Rows are points. To make a cloud, some directions were put in groups of two or more. Within a group, all points are equally far from the middle, so they leave a hole (a ring in 2 directions, a hollow ball in 3). The other directions are filled evenly. Then the cloud was stretched, turned, moved and blurred a little. Count the holes, and give their numbers of directions, smallest first.
In the rows, 128 means zero.

Cloud, 19 rows:
[[145 109 160]
 [106  82 130]
 [169  96 111]
 [115 157 105]
 [ 84 120 122]
 [ 89 126 104]
 [121 102  81]
 [ 94  96 136]
 [120 158 132]
 [109 131 154]
 [109  82 134]
 [ 87 126 130]
 [163 133  89]
 [105 122 155]
 [ 99 144 101]
 [113  89  93]
 [162 142  94]
 [ 87 102 118]
 [ 87 111 107]]
Holes: 1 (3)

Cloud, 31 rows:
[[145 118 105 155]
 [107 110 135 157]
 [ 96 131 144 123]
 [174  87 161 104]
 [156 142 150  76]
 [100 105 152 108]
 [ 97 116 107 147]
 [170 140 125 105]
 [145 131  95 162]
 [168 157 138 130]
 [155  84 141 119]
 [117 117 172 106]
 [164 109 130 137]
 [142 103 106 106]
 [157 164 104 141]
 [156 122 177 115]
 [ 92 151 136 157]
 [106 124 101 114]
 [121 142 153  90]
 [ 97 152 141 138]
 [129 102 152 147]
 [ 92 157  83 157]
 [163 107 124 132]
 [184 116 148  82]
 [166 140 165 101]
 [109 118 117 176]
 [178 128 158 107]
 [135 138 170  97]
 [182  93 150  93]
 [151 100 169 128]
 [146 128 147 170]]
Holes: 1 (3)

Cloud:
[[132 126 103 120 159 136]
 [133 100 151 119 127 190]
 [137 140 138  93  88 153]
 [103 175 114 104 133 118]
 [116 121 136 120 166 168]
 [165 110 113 152 168 107]
 [109  95 101 107 147 133]
 [122 168 185 109 129 157]
 [102 138  97 155 143 168]
 [135  85 130 109 135  94]
 [166 204 135 135 162 108]
 [138 167 178  98 140 165]
 [118 119 132 121 199 138]
 [147 143 136 137  58 139]
 [155  99 126 132 155 135]
 [133  99 161 118 180 151]
 [130 104 113 183 101 185]
 [122 100 157 126 174 140]
 [133 141 144 164 118 125]
 [136 111 118 129 157 146]
 [112 165 122 138 112 179]
 [117 115 110 155 141 107]
 [152 140 108 100 147 126]
 [111 110 101 175 124 164]
 [110 109 186 126 126 152]
 [148 172 122 180 153  92]
 [ 95 120 128 110 116 100]
 [106 108  87 117 113 152]
 [109  86 124  98 115 170]
 [101 106  94 157 129 112]
 [129 101 123 172 118 172]
 [111 196 110 127 154 124]
 [102 128 125 108 186 150]
 [110  99 130 113 179 102]
 [161 138 142  91  83 120]
 [ 86 131 111 151 137 105]
 [184  99 143 124  94  95]
 [106  83 143 127 135 165]
 [132  96  93 157 102 160]
 [ 80 109 166 143 141 163]
 [ 91 117 150 143 170 141]
 [126 160 112 120  84 125]
 [113 145 118  96 164 143]
 [160 118 109 132 169 125]
 [115  84 112 115 148 119]
 [130 136 136 136  85 120]
 [158 104  99 141  85 166]
 [118  97 103 164 120 144]
 [157 119 172 110 105 118]]
Holes: 1 (2)
